Each row of a before or after table is a point. One or more steps were done to the points. Then noise was added and the rows were shuffled. The steps act on columns, c1 being the first. Name the steps. A step turns or swaps two columns, mirrors them in a line or flattens them onto one, adds a multiple of one to another, or multiplies or shifts one. Angles are multiples of 10 degrees, from the lower column toward the higher: turns from -170 to 170, lines from 10 to 170 but not 90. Use the fewest steps. Two steps may share a column if one is a turn and the other turns, adds or multiplies; they go together, in the order done. Otherwise the lowest column goes first.
In the rows, 128 means zero.

Before (9 x 3):
[[136 138 152]
 [141 159 154]
 [ 99 124 140]
 [145 113  64]
 [147 105 153]
 [152 121  59]
 [133 106  95]
 [132 150 152]
 [143 184 144]]
After (9 x 3):
[[ 97 113 149]
 [114 148  60]
 [140 152  92]
 [118 129 152]
 [153 115 138]
 [ 77  90 145]
 [111 111 150]
 [121 150  67]
 [129 155 157]]
Steps: turn c1 and c2 by 140 degrees

Before:
[[173 122 114 132 110 108 133 154]
 [138 115  92 128 152 156 141 156]
 [124 118 118 115 129 100  55 111]
 [122 142 184 114 153 189  75 122]
 [162 221  95 129 122 102  91 149]
 [149 128  96 115 150 102 142 105]
 [154 115 108 132 108 145 134  94]
 [147 182 126 114  56 117 142 155]
 [135 127 102 156 139 109 140 124]]
After:
[[107 117 108 128 156 142 133  93]
 [123 220  99 126 163 101  92 148]
 [134 126 102 155 134 108 139 126]
 [ 56 182 124 115 148 117 144 154]
 [151 128  95 114 146 102 141 105]
 [152 144 186 114 119 187  76 119]
 [154 110  91 129 141 154 144 153]
 [110 120 113 132 176 106 132 157]
 [132 119 118 114 125  99  57 111]]
Steps: swap c1 and c5

Before, 9 rows:
[[134 136 131 151 144 140 119 132 108 150 153 100]
 [111 142 123 185 116 100 111 130 125  89 182 108]
 [192 136 149 142 118 122 147 148 138  72 118 159]
 [182 200 100 122 129  99 161 110  97 130 170 120]
 [110 172 149 118 173 120 150 137 134  95 137 122]
 [108 166 111 128 135 145 142 130 153  93  97  94]
 [123 132 107 191 110 137 145 130 154 111 100 138]
 [172 163 102 152  92 114 107  89  90 149 159 151]
 [115 121  95 193 120 112 100 110  80 143 115 106]]
After, 9 rows:
[[115 121 160 194 120 112 177 108  80 143 114 143]
 [110 172 108 118 173 120 118 138 133  94 138 151]
 [182 200 156 122 128  99 112 110  97 129 169 162]
 [122 130 150 191 110 137 100 129 156 110  98 124]
 [109 164 146 128 134 145 160 132 152  94  98 189]
 [192 136 107 141 118 123  73 146 136  72 117  92]
 [134 135 124 150 144 142 171 133 107 150 152 165]
 [111 143 133 183 116 101 167 129 125  90 182 149]
 [172 160 156 152  93 115 116  89  90 149 160  78]]
Steps: multiply c3 by -1; multiply c12 by 2; turn c7 and c12 by 140 degrees

Before:
[[127 122  91 161 117 160 145 174 114  90 132 144 113 122 130 149 141 146
  158  83]
 [182 146 166 107  87 101 108  80 143  93 170  75 154 145 150 147 144  96
  132 113]
 [124 136 133 135  54 130 151 130  91 148 114 125  76 113  57 121  86 138
  164 126]
 [131 143 103 156 153 153 176 162 154 122 152 113 149  83 161 189 165  89
  118 133]
 [147 128  86 126  90 107 141 162 145 105 105 126  73 113  90 123 102 175
  181 124]
 [135 153 128 105 111 103 107  92  89 177 136 105  94 143 116 123 117 131
  138 130]
 [169 153 165 143  94  91 118 120 190 118 139  79 124 158 136 136 134  94
   93 114]
 [130 125 163 112 155  99 113  82 143 136 180 108 108 113 117 105 128 125
  116 113]
 [126 121  80 151 116 142 178 161 155  91  86 132 137 116 134 114 147 141
  148 119]
 [124 130 117  67 103 149 113 113  86 171 162 101  82 132  73 105  83 124
  150 110]]
After (10 x 20):
[[124 134 134 134  53 131 151 131  94 148 110 125  74 115  56 121  87 139
  165 124]
 [146 128 123 127  89 110 141 205 144 104 102 127  73 111  88 121 103 176
  180 123]
 [168 151 153 144  95  91 118  82 188 119 141  80 123 154 133 137 135  95
   94 114]
 [125 130 110  65 100 148 112 120  83 172 162 102  82 131  75 105  82 124
  147 111]
 [130 143 130 156 149 155 177 150 155 123 153 114 147  85 159 192 165  87
  118 133]
 [128 125 126 110 156  99 112  69 142 137 175 110 107 115 113 104 127 128
  117 114]
 [125 123 127 161 116 163 146 198 112  91 135 143 113 119 129 149 142 148
  159  83]
 [129 120 111 152 116 140 177 188 159  88  86 132 136 113 135 113 149 140
  148 121]
 [182 145 125 107  90 102 107  51 145  96 170  75 152 144 151 151 143  97
  130 112]
 [134 153 103 106 111 103 105 100  87 175 137 104  94 144 118 122 119 130
  140 130]]
Steps: turn c3 and c8 by -40 degrees; add 0.5 times c18 to c8

Before:
[[119 154 141 131 100 124 133 131 109 142 140 141  60 134 128 111 131 107
  104 132 146 127 114 146 138 130 121 132 156 125 160 159  86 103 163 142
  120 144 122 137 111 109 124 249 122 115 103 118]
 [127 151 157 105 127 155 111 143 121 152 145 149 103 133 118 113 120 176
  137 138 144 119 150 103 114 128 157 118 144 125 120 112 133 117 110 145
  165 123 171  86 146 140 150 107 125 166 144 124]
 [114 150  96 137 137 172 119 114 113 144 108 148  91 132 119 131 128 114
  135 146 129 130 125 153 133 143 126 176 160 153 173  94 143 138 112 141
  170 127 187 142 125 129 114 106 123 146 118 149]
 [129  82 119 137 146 177  98 167 165 145 153  95 145 136 112 117 123 103
  117 140 142 116 116 186 114 116 124 131 108 121 108 133 144 110 130 137
  119 132  86 121 146 147 113 108 131 116 109 125]
 [ 99 163 103  81 140  29 146 142 142 126 154 146 141 147 147 134 108 112
  103 149 132 120 126 112 113 147 116 124 112 129 130 117 141 114 118 131
  129 135 122 120 140 134 156 128 126 115 136 177]
 [125 153  53 130 117 150 130 166 112 153  92 116 135 139 123 149 110 124
  118 126 145 125 157 196 117 149 121 128 115 137 118 122 123 134 208  58
  121 125 110 144 134 124 122 104 129 119 146 125]
 [124 151 154 109 139 160 127 172 110 140 131 150 130 132 171 133 134 105
  152 144 115 125 158 112 138 130 119 130 113 127 127 132 134  99 119 114
  146 128 144 106 152 136 118 117 152 117 126 118]
 [137 134 154 138 146 176 145 180 119 111  97 111 135 136 157 147 116 177
   92 124 132 131 119 159 130 132 124 123 127 137 161 112 132 142 141 140
  129 130  83 128 148 143 117 122 133 114 102 142]
 [134 152 155 120 141 153 132 129 143 136 146 149 138 147 125 119 113 135
  141 150 114 139 121 119 128  99 156 117 112 127 129 102 123 106 113 147
  146 136  77 143 146 140 113 117 151 141 141 126]
 [128 151 155 121 139 162 139 178 108 133 153  91 134 169 149 184 110 105
  132 120 131 128 142 109 128 113 117 144 104 127 119 114 128 121 112 114
  127 119 121 143 130 118 193 109 134 130 101 152]
 [128 125 144 123 108 172 142 138 120 147 152 126 105 139 120 168 107 118
  143 158 118 119 133 135 134 125 134 145 123 118 149 100  83 112 113 148
  127 141  84 140 147 144 131 125 136 138 106 118]
 [102 157 151 130 125 157  89 176 136  96 156 144 150 176 112 121 158 113
  143 118 139 114 127 113 150  66 117 131 119 120 110 116 133 167 120 106
  145 147  79 139  98 144 126 111 127 126 115 126]]
After (12 x 48):
[[117 116 142 132  98 123 134 137 106 141 141 141 114 134 129 110 132 106
  127 131 147 128 112 146 138 128 121 132 156 126 161 159  87 102 160 141
  117 142 121 137 140 110 147 249 122 112 101  60]
 [125  86 155 108 138 158 126 108 112 142 132 150 138 132 171 134 132 104
  128 144 114 125 158 111 137 132 119 130 113 128 126 133 136  99 119 115
  142 129 146 108  99 136 145 118 152 117 125 127]
 [127 112 117 134 147 176  99  93 166 144 153  95 138 136 113 117 123 104
  129 141 142 118 116 186 116 116 122 132 109 122 106 134 142 113 129 139
  149 132  86 122 127 148  80 109 131 117 109 143]
 [103  87 150 129 125 157  90 102 135  97 154 143 136 175 115 122 156 115
  127 119 139 115 128 113 151  66 115 130 121 121 110 117 133 166 119 106
   94 149  77 140 127 146 150 112 125 127 114 148]
 [126 124 145 122 108 170 142 120 120 145 151 125 129 139 119 167 108 118
  127 158 118 121 134 135 134 125 134 143 122 119 150 101  83 113 114 147
  148 140  85 140 120 142 127 127 136 138 104 104]
 [101 124 103  81 139  28 146 114 143 129 155 147  87 148 144 133 108 111
  128 151 134 120 126 111 113 150 115 126 114 131 129 116 142 113 119 131
  137 136 121 121 120 133 172 127 127 116 137 157]
 [137  85 155 137 143 177 146  97 121 111  99 109 117 134 158 147 117 178
  126 123 133 133 117 159 129 132 126 124 129 134 159 110 131 145 144 139
  144 128  80 126 119 139 126 122 132 113 100 139]
 [124  89  54 130 117 151 129 110 115 154  92 117 133 138 122 151 111 125
  124 127 145 128 157 196 117 150 124 126 117 138 115 121 125 131 207  61
  136 125 110 148 130 123 146 102 130 118 145 133]
 [112 119  99 137 137 170 119 156 112 142 106 149  95 133 120 132 130 114
  127 144 129 129 125 153 135 143 126 177 158 151 172  94 143 138 113 141
  106 127 187 141  93 131 139 109 125 146 119  98]
 [130 126 157 121 140 162 139  59 109 132 153  90 107 173 150 182 111 107
  131 119 130 131 143 109 129 115 118 145 105 130 116 112 127 121 110 112
  133 119 123 143 130 116 180 111 135 129 100 144]
 [136 106 158 119 141 154 132 143 144 134 144 150 131 146 126 119 115 137
  130 151 113 140 121 119 127 100 155 118 111 128 128 101 123 105 115 148
  136 138  76 143 103 138 141 121 150 140 138 134]
 [129 124 156 105 127 155 107 113 120 154 144 149 121 131 116 112 119 176
  132 142 143 119 151 103 113 130 158 119 144 125 122 112 133 116 114 147
  123 124 173  84  86 140 159 107 125 168 145 104]]
Steps: turn c2 and c43 by 60 degrees; turn c2 and c8 by 140 degrees; turn c13 and c48 by 70 degrees; multiply c19 by 0; turn c37 and c41 by -120 degrees

Before, 13 rows:
[[146 110 113 103 143  95 119 148 182  96  86 111  86 144  98 120 136 138
   84 143 160 140 108 108 155 138 170 128 139 176 162 133 109  96 121 129
  133 138 126 114 139 141 115 131 115  53 140 148  72  91  87 102 124 131
  112 148  85 107  78 156  91 176 140 123]
 [110 162 144 176 106 164 174 103 124 180 147 160 160 173  96  89  86  99
  140 113  94 171 138 112 140  97 129 195  88  90 128  77 164 189 157 105
  125 115 132 136 120  87  61 127 197 149  73  94 187 176 140 161 127 164
  195 156 170 162 100 125 167 133 106 209]
 [143 155  85 149 114 108 110 103  96 148 137 145 138 153  96 146  83 118
  138 166 113 144 108 121 135  97 114 125 130 110 156 128 182 126 146 156
  138 113 145 166  94  53 120 101 136 128 114 102 181 165 175  97 129 148
  160 129 192 123 139  73 142 124 131 128]
 [108 140 141 151 103 145 132  69 119 149 172 174 117 158 132 141  68  88
  174 126  96 192 147 126 122 105 122 186  91 107 112 113 144 175 155 145
  152 149 139 164 125  91  90 165 147 151  86  87 152 161 102 163 157 161
  169 133 149 137 129 142 154 112  98 174]
 [132 124 153 125 148  62 153 147 175 117 112 101 125 114 119 114 147 143
  110 132 134 139 149 111 145 128 168 146 107 170 137 150 137  92 130  78
  149 115  95  96 140 139 146 114 117  96 165 185 112 123 119 112 115 127
   93 119 133 102 121 186  70 139 120 126]
 [151 104 181  81 143  92 160 156 129 118 114 123 119 108 177  99  98 119
   95 123 171 109 137  83 172 189 162 175  80 167 122 123 100 163 137  66
  160 111  90  90 135 112 158 132 140 177 124 173 107 156  98  80 129 141
  145 168 130  91  71 140 136 152  99 175]
 [127 114 160  99 175  74 150 126 163 103 102  83 109 134 158  37 105 162
  115 101 168  97 148  77 189 186 168 178  98 162 113 159 106 164 152  71
  145  94 117 130 140 137 139 135  94 127 116 144 117 170  70  71 135 128
  148 152 133 139  92 179 137 136  92 147]
 [117 113 147 166 105 140 101  91  91 143 125 142 179 169 142 111  69  99
  154  76 109 186 161 143 144 100 159 162  82 132 120  72 149 157 177 115
  126 137 155 164 130  94 100 112 160 173  77  92 183 167 143 146 144 162
  173 146 156 157 119 103 185 108 141 180]
 [138 145 126 116 122  77  95 133 137 118 124 110  76 159 132 134 141 168
  100 159 163 128 103 113 148 164 130 109 150 161 186 137 143  94 103 114
  148 133 101 121 111 176 144  98 124  86 136 124  85  90 139  90  74  88
  119 108 110 117 157 168 109 148 146 132]
 [131 137 107 128 101 103 102  96  97  87 135 142 144 165  77 167 136 126
  120 159 137 108 128 127 114 114 105 127 154 107 149 116 183  84 119 142
  156 125 125 114 165  94 110  87 112  92 126 141 129 102 111 121 115 116
  156 124 151 164 163 122 125 159 162 137]
 [133 117  93 142 114 119 122 139 136  96 138 114 108 137 107 128 133 168
  117 138 153 129 106 123 124 155 127 112 150 102 183  99 110 108 125 161
  131 125 121 129 113  72 111 102 117 101 143 126 105  99 136 112 120 117
   87 127 154 115 196 152 108 149 170 124]
 [151 107  97 117  96  94 132 121 131 136 112  83 125 130  99 181 156 154
  104 159 121 122  95 121 113 132 109 121 151 133 139 141 136 103 139 137
  115  85 132 118 110 133 109  82 105 109 120 134 112  99 129 105 116 118
  126 133 120 136 186  91  95 124 122 139]
 [134 154 111 106 113  94 122 144 123 104 100 111 110 147 108 173 145 137
   78 128 148 124 144 108 144 136 122 148 151 122 185 136 134 101 104 113
  149 112 136 126 148 121 121 109 111  69 128 132 105 106 158  68 148  95
   65 125 100 127 161 145 116 149 117 111]]
After:
[[143 141 124 115 122  78  98 131 139 115 122 112  73 155 152 131 139 169
   98 161 166 128 104 112 156 162 129 111 151 163 187 136 145  92 106 117
  144 132  99 121 109 172 147 101 125  89 175 120  83  91 141  93  97  93
  116 112 108 114 157 165 107 148 147 133]
 [144 155  86 149 120 111 107 101  93 148 139 149 142 156 102 142  84 122
  141 168 114 149 102 120 133  96 114 125 130 109 162 126 184 123 147 154
  140 108 150 169  93  59 121 100 138 124 119 100 175 163 172  86 118 146
  158 129 192 125 140  75 137 121 134 130]
 [137 135 108 126 101 100 101  94 100  88 130 143 142 162  78 160 137 122
  117 159 139 106 129 130 114 111 110 129 157 107 145 122 183  81 122 143
  156 118 126 108 165  95 112  80 111  90 138 141 132 102 112 100 115 120
  162 128 148 163 172 120 130 154 161 137]
 [113 111 148 160 104 139  98  94  88 139 125 142 183 173 163 123  67 104
  157  75 108 184 158 146 145 103 158 163  83 133 116  70 142 158 180 117
  122 145 156 165 126  97  95 110 163 171  82  96 177 166 140 156 101 162
  174 144 157 173 120 101 186 112 140 182]
 [147 114 112 104 140  94 120 148 181  95  86 107  80 145  96 128 139 139
   87 144 160 137 108 112 153 141 171 131 139 171 163 135 106  98 123 136
  133 136 121 119 138 141 111 127 117  48 136 143  73  92  88 101 140 125
  116 145  88 102  83 158  93 171 140 120]
 [109 144 140 145 107 145 131  63 124 149 169 176 115 161 144 148  65  83
  177 127  92 192 148 123 117 107 124 189  91 110 116 117 143 175 153 147
  153 140 141 162 127  87  91 168 143 155  79  91 151 158 101 161 114 160
  169 134 150 145 127 144 153 114 101 170]
 [151 107  96 120 100  96 131 125 133 131 112  84 122 132 113 164 158 154
  104 156 123 120  95 120 119 132 110 123 153 132 137 143 129 105 143 134
  108  71 127 117 116 130 114  84 110 113 132 129 111 101 129  78 111 118
  127 137 117 137 187  93  99 120 121 137]
 [152 103 180  82 150  95 161 161 124 119 115 120 123 107 179 100 100 114
   98 123 167 104 139  84 172 186 163 174  82 165 124 126 101 164 139  69
  157 121  87  91 141 114 163 131 135 178 125 174 112 157  99  93 122 140
  148 164 128 108  71 146 140 151  94 176]
 [138 116  93 145 119 119 121 141 137  95 135 115 106 143 103 126 135 165
  111 143 152 133 112 120 123 155 127 110 152 109 183  98 108 106 126 164
  132 132 127 129 116  75 108 100 118 104 142 122 105  97 136 109 132 113
   84 125 153 116 202 148 105 150 166 125]
 [127 123 146 123 146  64 155 146 174 118 115  99 125 115 105 105 148 143
  111 130 133 140 147 113 144 129 167 141 103 172 139 150 134  96 131  78
  148 112  99  96 137 140 141 111 120  94 162 184 113 124 118 121 144 122
   90 122 135 100 115 188  72 140 118 128]
 [135 154 111 105 112  92 120 143 121 109  99 110 112 147 103 159 150 135
   75 130 148 125 140 109 148 136 122 148 152 124 184 139 129  99 104 107
  147 100 141 123 151 123 123 112 110  67 112 128 108 104 162  47 139  99
   71 120 102 124 165 150 117 150 120 107]
 [121 111 158 101 171  73 150 128 157  97 102  87 104 128 159  27 103 160
  114 101 170  98 146  76 190 182 168 177  98 162 110 160 111 165 152  71
  147 128 113 131 144 137 142 138  98 122 115 145 119 172  73 113 126 125
  149 149 131 148  93 178 135 139  92 144]
 [114 165 143 174 100 165 180 103 126 181 148 159 156 173 131  94  87 101
  141 109  97 170 138 112 140  94 129 191  89  92 129  75 165 188 158 106
  124 128 130 138 119  85  58 128 197 150 103  94 183 182 142 183  79 167
  192 152 165 187 100 125 165 136 107 211]]
Steps: turn c47 and c53 by 50 degrees; add -0.7 times c53 to c15; add -0.5 times c16 to c52; turn c16 and c38 by -20 degrees; add 0.3 times c64 to c58
